Each wall is flat, endless, passes through zero and stands at right angles to its row. A trip goes straight from one point to another. Which walls does it cross, in order?
In the rows, zero is written as 128.

Walls:
(1): [206 114 149]
(2): [165 106 140]
(3): [118  70 139]
(4): [135 165 125]
(5): [140 158  60]
Trips:
[ 86 166 145] to [ 74 131 166] -> 3, 4
[156 128  73] to [117 120 178] -> 4, 3, 5
[151 167 124] to [151 107 198] -> 2, 5, 3, 4
[ 91 155 104] to [152 146  92] -> 1, 2

Walls:
(1): [171 104 193 106 145  91 132 117 173 170 105]
(2): [ 95 182  80 113 136 130 110  81 102 105 166]
(3): [182 114  90  98 147 142 118 120 160 124  74]
(4): [128  47 110 110 134 159 148  88 196  84  82]
(5): [113  93 122 138 119  76 140 159 132 124 197]
(6): [182 116 103  73 103 108 142 123 136 150 126]
(7): [126 101 137  88 130 137 159 106 177 142 146]
(8): [152 120 161  79  26 139 126 168 149 173 115]
(9): [170 164 142 130 125 113 176 146 153 146  86]
Trips:
[145 114 130 173 133  65 130  99 148  95 129] to [ 81 179  91 123  84 194 156  76 135 140 139] -> 2, 1, 7, 9, 5, 8
[123  83 109 200 108 162  70 120 214 141  88] to [126 114 161 129 160 118 113 152 157 162 166] -> 5, 3, 4
[ 80  83 135 135 173  91 150 142 145 140 141] to [121 154 140  75 123 143 165 119 201 122 103] -> 9, 3, 6, 8, 5
[108  82 160  84 125 122 189 100 147 157 168] to [162 133 221  67 142 178 183 104 128 116 189] -> 9, 5
[ 83  86  67 103 125 140 106  50  97 185 179] to [128 109  97 198  87 128 133 104 133  92 161] -> 6, 7

Walls:
(1): [123 157  89 122 122 147 146 103 120 104 157  84  72 188  98 141 156 144
 131 112]
(2): [119 117  87 160 136 134 185 110 134 158 175  85 179 117  83 130 104 118
 124 167]
(3): [161 153 152 126 149 121  62 188 124 140 142 133 132  84 106 154 150  94
 125 129]
(4): [107 142 125  92 128 112  81 153 102 155 106 142  76 155 138 100 124 137
 133 110]
(5): [ 83 119 138 168 182 160 160 126 141 138 176 145  69 167 185 142  92 150
 100 163]
(6): [176 212 140 123 112  31 172 139  97 102  99 220  82 133  67  87  72 143
 131 157]
(7): [129 165 167 152 136 112  82 237  86 116 115  82 127 164  55 166 130  85
 182 157]
(8): [133 169 176 153  88 188 144 100 140 123 126  84  77 147 127 113 131 160
  90 139]
(9): [ 46  89 181 179 129 121 135 185 144  98 138 133 118 128 122 103 141 188
 132 109]
Trips:
[141  69  82 135 123 173 150 119 143 195 104 113  48 149 148 113  80 135
 124 189] to [ 99 140 144 143 156 141 156 180 176 135 130 123 131 172 183 144 148 153
 161 155] -> 9, 7, 2, 4
[162  92 141 133  86  85  89 139 130  72 208  37  73 142 148 131 131 142
 126  85] to [175 130 140 209 109 127  94 139 141 161 149 107 127 126 165  87  87 171
 178 153] -> 5, 2, 1, 4, 6
[157 154 126  79 140 141 167 114 133  60 111 124 121 124 102 148 194 142
 124  74] to [168 172 164 182 130 115  70 121  87 121 161 164 127 130 129  89 183  98
  89  86] -> 3, 7, 4, 1
[ 85 177 116 155  91 142 196 152  70 134 141 110  74 115 133 187 136 130
 130 103] to [131  82 118 153 116 113  97 169 147 182 123 100  99 100 152 184  76 147
 139 153] -> 6, 3, 1, 8
[184 148 120 138  64  93 137  49 193 126  79  88 122 123 104  71 123 146
 108 143] to [170  83 173 140 106  94 142  64 170  89 134 146 181 136 126  78 121 153
 150 122] -> 1, 9, 8

Walls:
(1): [128  95 137 137 154 161 137 129 136 159 172 140  62 153 185 146  90 141
 168  67 123  80  85  64 124  72 134 127  79 111 169 124  96 140  93 106
 126  62 118 136  98 148 110  55 115  69 167 158]
(2): [104  99 127  99 217 220 184 138 141 113 123 128 162 198  91 114 154 111
 177 125 115 115 149 179 135 117  73 122 128 114 162  89 109  94 104 116
 147 149 123 134 112 139 133 158 184 157 128 171]
(3): [ 69 135 109 172 168 143 153 140 127 101 171 137 133  30  99 129 110  79
 143 148 144 152 148 156 123 168 156 129 116  73 209  58 142 129 176 170
 139 128  62 124 192  93 101  61  84  74  87 130]
(4): [176 125 165 200 156 140 115 143 147 158 145 114 122  92 175 141 179 131
  58 164 182 119 103 126  82 125  88 173 150 113 110 154 140 140  93  82
 125 128  99 120 151 116  81  84 163  92 109 169]
(5): [168  66 114 151  66 121 139 116 115 112 132 166 103  87 111 129 167 162
 133 179 121 103 111 113 141 104 157 189 156 163  76 105 153 137 145 171
 129 121 145 110 167 136 123 175 165 118 115 139]
(6): [ 87 120 102  80  83 130 153 141  92 151 103 108  97  49  91 135 157 134
 165 137 136 192 153  59 145 145 169 114 123  92 143  29 103 139 128 112
 136 109 179 130  80 105 131 158 187 121 173 107]
Trips:
[153  98 102 145 195  62 160  87 144 137 137 154 110  88 149 151 135 108
 142 111 151 182 194 114  93 143 156 160 112 191 101 128 204 128 124 143
 153  44 201 142 142 208 116 126  90 107 205  79] to [147 116 109 126  85 155 126 147 158 145 140 147  47 146 126 134 115 175
 158 123  61 150 111 117  64 153 120 133 141 138 130 114 162  66 187 133
 144 169 128 137 106 132 125  91 108 155 150 125] -> none
[140 156 154 101  98 138 126 175  83 129 122 181 145 120  86 133  81 122
 110 118  80  89 136 185 162 178 158 152  91 152 153  94 104 153  85 214
 185 121 176 125 172 125 128 138 138  81 128  66] to [ 71  53  87 147 112 117  42 166 170 144 132 136 144 139  98 146 125 184
 123  97 185  81 103 100 145 115  91 164 149 162 175 140 127 137 146 159
 136 122  87 112 174 135 117 153 183 172 110 162] -> 6, 2, 4, 1, 3
[161  90 183  64  94 160  92 108 154  97 161 113  41 180  97  96 174 156
 150  98 116 162  79 128 142  93 166 135 137 143 185 102 176 155 162  90
 113 150  62 136 162 142 163 168 169 125 107  85] to [111 102 149 145 125  89 173 166  49 105 169 106 109 136 156 134 121 110
 127 165  62 184  93 107 135 141 152 165 140 113 121 172 112  87 160 111
 105  67 189 113 160 133 159 189 145  74  94 136] -> 2, 1
[172 172  50 120  73 156 103 140 119 159  76 127 115 129 120 116 165 140
 124  94  78 110 152 103 111 148 131 160 149 147 142 157  83 140 179 175
 111 242  70 169 138  99 180 146  80 122 102 114] to [ 73 143 145 141 140 141 123  90  97 123 142 153 139 145 124 123 117 154
 172 100 100 116  79 122 153  48 119 148 142  51 138 140  41  89 115 127
 183  75 169  98 116 100 189 126 112 168 111 127] -> 5, 2, 1, 6
[126 123 143 173 162 141 142 175  89 129 107  86 126 154 152 127 121 102
 181 104  98 118 122 113  96 160  96 105 137 174 141 166 139 129 105 135
 141 105  89  49 139 111 136  99 165 121  62 118] to [124 161 158 129  89  93 205 119 106  89  98 138 101  93 139  96 177 114
 102 140  94 113 118 167 161 107 101  93  57 173  99 162 130  84 131  67
 139 127 111 161 143 131 116 129 148 120 184 172] -> 3, 1, 5

Walls:
(1): [104 103 153 131 153 117 108 148 136 134 147 226 109 126 159 129 109 165
 211  77 171  76  99 110 155  61 157 123 118  93 141 141 145 133 165 112
 131 127 128 161 131 116 114 121 120 118 127 124]
(2): [ 87  96  99  88 150 109 152 126  97 136 128 124 122 100  86 163 142 124
 139 126 122 127 151 134 154 138 108 178 119 154 123 171 167  92 121  83
 173 159  84 126 124 147  68  66  91  82 103 128]
(3): [100 122 158 157 170 120 191  97 108 210 141  95 166  89 139 137 103  91
 127  79  93  75 132 169 157  77 152 108 149  93 138 151 106 107 182 118
 166 162 158 153 127 164 148 176  82 163 156 122]
(4): [125 108  84 169 135 161 135 151 155 130 121  79 139 154 133 150 147 153
 124 138 177 126 149 149 144 139 144 103  87 115 163 114 157 156 199 165
 114 153  85 108 133 125 137 158  91 129  90 128]
(5): [102 130 160 176 163 170  82 138 117 142 134 208 128 162 133 102 130 165
 122  94 124 132 147 120  73 166 164 130 132  97  83 116 151  93 111 112
 163 120 151 160 142 151  81  92  95 116  68 176]
(6): [165 109 101 143 152 124  90 120 198 100 114  87  19 138 106  84 129  86
 150 136 121  83 146 164 135 132 109 112 121 133 180 154  90 116 139  78
  65 105 158 101 149  96 108 106 131 138 195 140]
(7): [148 126 209 118 127 166 162 149 183 138  95 165 117 110 188 128  73 115
  99 153 145  81 119 152 113  75 161  82 158 148 112 125 175 130 187 125
 184 194  93 117 144 166  93 160  73 127 134  77]
Trips:
[133 155 113 137 124  95 114 218 161 175 144 118 103 148 128 127 102 133
 135 226 189  66  96 132 179 100 101 125 128 132 111 105 102 114 110 110
 147 122 175  86  59 140 152  98  99 181 143  61] to [142 146 105 123 117 137 150 151 102 148 149 105 174  70 140 145 138 154
  61 105 119 130 143  67 113 138 100 192 188 140  84 144 158 175 129 127
  87 192 160 112  87  79 148 162 116 118 128 133] -> 1, 6, 4, 7, 2
[123 136 116 173 104  70 158 172  90 125 113 105 148 173 101  86 188  42
  86 139 147 102 130 117  81 160 132 117  94 147 144 152 119  80 107  99
 139  66 142 180 117 108  59 138 137 104 199  94] to [117  85 187  94 115 158 135 148  98 113 148 144 121 163 135  57 137 100
 187 117 129 121 174 130 156 140  53 122 156 110 129 140 127 102 149 154
 171 125 118 105 116  95 131 130  79 141 101  85] -> 5, 3, 7, 1, 6
[126 133 113  93  78 164  87 169 117  97 143 185 139  70 120 161 141 141
 135 156 179  79  28 155  88 122 141 111  79 161  50 112 132  83  93  83
 130 132 141 136 133 124 127 162  58 145 145 112] to [124  89 127 161 158 141 111 124 138  80 161 163 144 146  80 127  90  81
 101 107 151 129 129  89  26  38 115 133  24 170 152 128 155 154 144  89
  87 158 183 140 155 125 122 121  70 179 135 181] -> 2, 6, 4, 3
[ 53 193 167 103 178 112 101  90 145 137 109 125 142 101 156  79 205 102
  71  82 167 147  86 146 162 146  67 144 120 136 138  83  92 211 108  18
 127 116  88 103 112 154  72 192 134 122 112 170] to [138 216 123 113 126 141 163  95 161 136 148  87 138 120  91  91 149 109
 168 139 150 107  82 136 170 182 150  99 152 143 134 161  95 126 160  90
 142  79 144 107 137  32 160  97  96 144  83 140] -> 5, 2, 4
[188 127 122  68 120 157 128  76 225  74 124 121 114 201 127  87  97 216
 168 158 134 142  78 150  84 149 136 170 167 171  81  54 150 195 113 161
 134 218 122  80 145 131 136 155 122  99 167 110] to [154 113  82 130  79  85 136 145 132  96 160 173 171 125  86 115 225 133
 135 134  47 175 111 172 150 129 154 118 145 171 109 177 210  93  99 141
 177  58 125 115 127 164 151 117 180 184 157 103] -> 6, 4, 7, 2

Walls:
(1): [ 81 123 155 142  73  81 107 118 134 215 100 110 105  94 140 112 100 129
 110 113  56 166 194 146 133 116 126 163 136 104 114 157 110 137 115 149
 118  67 103 137 114 123 125 102 116  94 144 162]
(2): [169 131 178 151  95  95 107 128 140 168  87 183 163  59 154 117 127 101
 155  85 154 159 136 183  87 124 136 152 160 168 144 138  87 146 117  93
 130  63 124 155 101 148  94 154 205  77 170 186]
(3): [134 154  99 118  98 205 109 111 141  65 147 165 120 184 109  75 147 155
 136 173 193  77 136 165 171 100 138  72 132  88 167  87  98 155 136 146
 127  77 164  98 179 149 164 107 124 181 135 126]
(4): [181 127 127 116  90 132 131 142 137 135 128 154 139 130 145  83 102  73
 185 156 111 176 106 151 153 137 132 165 109  48  41 112 151 133 104 120
  47 111  91 133 197 137 109 155 142 137 154 171]
(5): [127 172 135 135 107 129 158 132 145 148 125  94 130 203 201 125  74 169
 129 144 114 160 115  74 140  88  80 160  49  82 157 120 135 134  70 117
 143 118  80 136 124 117 155 129 107 153 136 117]
(6): [187 103 130 152 109 144 157 101 120 119 164 102 137 132 220 100 168 143
 149 138 107 172  99 116 120  92 168  73 128 127  86  79 107 122 107 168
  99 148  88 128 121  92 128 134 148 111 136 120]
Trips:
[130 106 140 132 112  94 137 174 118 146 102 149 135 124 180  83 169  92
  69 128 129 185 177 100  74 105 117 130 105 160 100 138 130 182 122 124
  68 108 156  85 148 126 151 156 150 131 136 132] to [149 197 164 124 135 180 220 116 129 131 104  98 160 113 142 127 144 169
 107 130 160 131 117 114 128 158  91 147 125 145  80 187 134 185 129 161
 127 145 128 220  70 171 176 124 164 115 117 159] -> 4, 1
[110 100 103 164 142 199 171 112 154 109 140 161 120  74 136 108 136 137
 177 119 117 205  72 150 167 160 101 155  85 101 101 146 133 161 110  96
 132  74  92 146 152 131  74 131 124 211 115 120] to [113 164 193 170  81 133 120 186 131 153 108 101 101 128  81 130 109  82
  77 134 137 146 134 134 134 114 135 122 102 150 122  99 129 114 105 125
 148 101  99 181 165  30 102 108 109 129  97 196] -> 1, 3, 6
[156  97 108 111 138 163 141 141  76 110 129 103  95 142 246  98  82 182
 107  37 131 132  94  49 182 124 102  59 134 215 199 137 118 114  60 128
  61 118 154 155 118 146 110 113  96 111 127 128] to [146 152  55 125  78 161 122 117 119  81  91  84 104 109  49  98 100 102
 199 175 143 102 151 179 127 122 133 102 118 164 113 101 180  61 155 154
 198 130 167 136  92 101  94  58 179 155  98 102] -> 3, 5, 6
[137 178 177 101 180 100  56 111  75  98  86 106 163  85 118 135 103 150
 131 151 110 121 143 131 191 104 110  48 164 125 170 117 145 152 185 168
 106 112 177 167 123 111 145 147 106  90 134 138] to [ 53  84 118 160 150  85  72  66  79 128 111  82 118  93 151 115 101 145
  99 100 148 162 117 140  35  78 146 124  65 124 121 146 141 134 162  94
 105 144  90 104 172  66 132 121  66 115 125  92] -> 2, 3, 6, 5
[114  76 145 188 181  97 128 145 144 165 168  49 153 107 175 163 107 100
 113 130 155 128 127 149 153 151  79  60 146 157 111 107 159 125 100  77
 117  42 132 135  79 167 110 150 189 143  93 167] to [ 74  80 125 113 103 161 161 194  82 130 120 126 133  96 152 156  79  99
 116  94 147 136 154  90  79 124 126  98 133  96 175 122 149 105  99  94
 111 155 148 159 141 120 107 139 130 131 130 155] -> 6, 5

Walls:
(1): [165 131 150 106  86 164  89 178 168 138  50 128 120 126 113 213 141 147
 198 118 117 104  58 146 143 155 150 150 155 127  82 126 113  84 132 107
 197 130  30 191 159 106 130 206  92 182 134 117]
(2): [ 58 181 192 172 121  67 165 144 132 107  80 138 192 164 122 134 152 132
 163 117 100  90 148 112 142  80 121 152 127 144 115  32 125 119 161 116
  65 195  93 114 118 127 132 168 149 151 126 160]
(3): [129 104  93  67 145  72 120  95 158 132 129 117 168 127 142 131  97 104
 176 156 149 105 110 116 140 153  99  98  92 113 114 159 115 129 179 198
  83 143 106 114 151 104 180 157  72 165 139 147]
(4): [189 163 190 111 173 109 105 145  98 112 116 173  97  63  72 114  92 184
 156 125 134 115 180 136 159 166 140 125 153 135 141 127 121 107 115 197
 143 139 203 122  63 134  92 192 149 148  95  76]
(5): [156 128  58 140 139  96 173 154 160 130 154 154  97 121 100  95 214 147
 113  86  95 172 130 143  84 193 169 131 154 177  55 116 141 143  88 196
 160 111 152 135 130 151  81 126 174 130 102 129]
(6): [150 122 118 103 115 167  81 142 123 117 114 123  89 158 128 153  91 174
  97  69 204 134  93 137 117  91 102 152 105  87 100  96 108 110  90 158
 119 137 123 147 175 128 122 121 182 122 158 144]
Trips:
[163 147 118 126 147  52  74 109 142 213 178  93  84 135 110  76  69  69
  43  93 101 134 126 153 196  53  98 173 128 195 111 122 151 104 131 152
 137 168 151 122 147 112 124  73 157 105 113  84] to [114  92 111 138  65  93  75  82  91 179 121  61 167 156  94  62 119 101
 164 134 179  99 161  88 158 113  58 114 131 161 175 103  82 187 160 153
 182 118 165 146  74  47 167 144 111 108  99 171] -> 5, 3, 6, 4, 2
[114  86 130 159 147 127 183  91 151 149  98 138  99 155  38 188 145 134
 145 125 145 102 154 153  91 146 151 140 124  71  70 128 158 119 144  74
  59  96 129 156 104 142 153 103 133 113 189 192] to [175 106 157 139 140 143  71 103 133 118 137  80 159  73 114 157 140 111
 157 118 159 106 106 188 134  81 101 137 113 168 126 152  86 117  56 140
 109  75 132  96 182 147 150 181  97  94 128 207] -> 5, 3, 2
[155 128 103 142 202 105 145 123 158 129  87 107 158  97 161 107  97 148
 138 163 106 131 149 124 107 141 117 150 106 141 151 142  77 163 201  49
  99 171 140 116 111 131  93  78 133  91 150 177] to [184 143 148 154 169 136 123  97 125 116 132  85 117 172 145 118 174 110
 145 142 115  91 110  88 131 182 161 178 111 117 144 120 119 167 150 187
 103 118 128 147 143  94 155 169 105  80  89 127] -> 4, 5, 1
[128 123 120 150 123  65 119 175 131 100 107 123 150  81 195 115  93 112
  77 121 116 115 101 149 175  36  93 127  62 119 135 123 204 108 135 145
 130  82 149 101 115 100 135 170 140 138 124  74] to [177 181 139  90 123 119  60 110  81 116 109 120 113  69 174 104  78  99
 138 212 134 112 176 145 159  73  96 154 128 138 147 107 171 107 133 162
 104  75 157  97  57 144 166 139 136  97 126 106] -> 6, 2
[107 134 124 120 146 155 130  96 142 133 164  79 108 136 125 127 121 156
 141  87 137 148 219 156 109 137 131 186 221  81 163 138 129 125 121 116
 188 152 120 120 134 107  91 109 177 111 149  79] to [128 121 126  64 139 156 121 147 112  67 116  79 162 124 103  78 115 132
 129 159 120 114 165 124 125  94  94  55 100  58 109 122  88  76 207  62
  31 137  88 118 124 129 110 134 121 128 150 122] -> 5, 2, 4, 3
[167 133 147 108 158 175 134 171 140 158 135 153 147 193 192 109  90 112
 168 129 148  70  97  90 156  77 137 145 146 137 137 152  73  99 106 143
 208  63  79 157 162 179 120 149  48 119 166 127] to [129 126 186 131 101 148 124 135  48 137  33  90 100 109 128  97 142 154
  94 103  99 127  87 106 218 135 169 108 100 124 108 150 178 158 144 145
 109 134 135 124 136 102 212 151 136  94 128 161] -> 2, 4, 3
[110  77 122 196 156 121 135 134 123  80 138 155 168 116 135  93 115 114
 137 164 126 104  81 148 152 152 153 142 160  95 115 161  64  65 150 169
 169 132 120 146 242 131 152 141 169 137 158 192] to [132 119 105 158  64  94 104 179 182  47  75 103 140 170 165 175 171  80
 107  98 155 151 104 139 143 140 156 117 139 137 118 163  66 194  94 200
 100 103 176 139 161 125 137 126 111 140 132 138] -> 2

Walls:
(1): [127 129 105 160  99 129 112 138 134 130 154 159  87 125 136 110 120 152
 144 131  92  99  85 128 138 190  94  73 111 113 143 119 111 100 134 139
 115 119 155 179 158 102 162 143 172 141 150 149]
(2): [169 120 151  94 145 113 105  99 156 129  74 157 150 120 132 120 104 148
 107 124 185 103  88 133  47 159  87  96 126 120 150  81 129 173 154 144
 146 109 152 157 141 101 102 171 125 156 146 149]
(3): [130 144 123 139 138  98 125 115 117 169 105  70 148 111 110 141 157 113
 182 132 124 117 138 109 123 120 138 117 110 157 121 101 100 117 139  70
 125  91  84  99 100 141 111 134  79 154 128 128]
(4): [ 83 118 116 113 114 112 132 140  42 118 146 116  72 129 159 169 124 149
 150 127 122 134 134 163 112 138 145 174 131 123 142  96  94 123 111 117
 180 152 105 114 130 146 138 174 163  93 112 157]
(5): [ 88 131 109 123 114  96 157 141 120 179 115 133  92 153  98 132 120 152
 124 150 147 151 105 145  98 132 109 144 107  84 139 153 116 172 111 121
 133 199  32 106 101 151 118 101 162 137 116 149]
(6): [137 122 128 126  93 114 128 181 141 129  55  88 115 165 127  88 131 129
 134 117 138  90 124 118 171 127 105 114  96 107 111 174 108 162 130 148
 125 133 152 109 164 130 114 147 131 156 170  89]
(7): [108 137  73  95  72 156 157 113 126 149  65 125  93 134 109 106 143 126
 155 118 131 119 109 129 146 176  83 154 118 162 122 192 154  95  86 143
 102 157 170 159 118  58  93 136 112 168 150 145]
Trips:
[152 130  86 123 129 148 124 112 134  71 170  90 144 155 116 142 156 136
 114 102 146 103 119 142  99 117  91 119 125 117 103 117 106 123 171 157
  97  92 167 122 166 140 162 171  71 124 120 135] to [152 104 142 155 129 123 132 148 141 169 118 180 126 188 121 172 152 164
 177 105 111 148 153 182  87 104 156 137 157 121 146 146 127 112 182 128
 115 133 139 143 149 149 123 101 180 144 131 130] -> 6, 4, 5, 2
[112 121 128 123 111  97 146 139 110 164 138 182 128 143 163  94 112  88
  87 136 148 158 122 128 144 125 117 115 122  92 115  92 134 137 109 134
 143  65 174  84 155 149  91 135  98 140 155  86] to [147 127 132 135 149 104  46 107 160 105 119 118 139 180 118 157  85 172
 177 125  48 132 120 100 144 115 135 170 130 120 123 170 157 111 152 161
 137 136 139 104 114 160 140 111 116  88 103  88] -> 2
[139 149 141 126 136 152 162 128 164 116 140 116 156 126 135  93 146 102
 127 101 127 140 118 115 141 154 123 193 147 110 150 169 122 135 138 141
 141  86 153 163 135 177 145 148  86 134 135 145] to [173 119 109 162  93 115  80  56 116  68 103 100 105  74 136 136 129 109
 152 123 143 122 106 150 138 119 115  88 103  74 123 127  79 157 141 109
 150 135 140 110 104 165 131 109  56 111 167 131] -> 2, 3, 7, 1
[ 97 102  97 159 168  61 102 112 147  88 126 103 115 134  97 128 104 135
 144 111 108 126 118 111 140 100  83 165 130 155  78 139 117 113 109 138
 193 139 127 146 141 127 142 147  78  72 147 155] to [107 194 116 124 146 132 141 116 140 209 161 149 100 133 123 113 115 153
 132  92 116 157 132 189 125  84 154 110 143 118  94  82 152 115 142 126
 152 154 158 161 150 159 119 124  72 145  92 149] -> 6, 7, 5
[ 81 174 128 135 182 129 145 190 153 173 150 166 146 137 109 102 160  89
 136 125 173 119 165 146 139 110 108  99 143 129 160  48 147 170 167 149
 131 144 129 180 168 160 118  91 209 141 149 118] to [145 114  79 129 127 114 149 118 140 122 139 136 124  98  85 118 131  97
 126 144 147  93  49  87 202 134 137  88 195 180 135  97 136 184 196 158
 125  83 112 125 109 171 190 157 108  97 164  89] -> 6, 5, 3
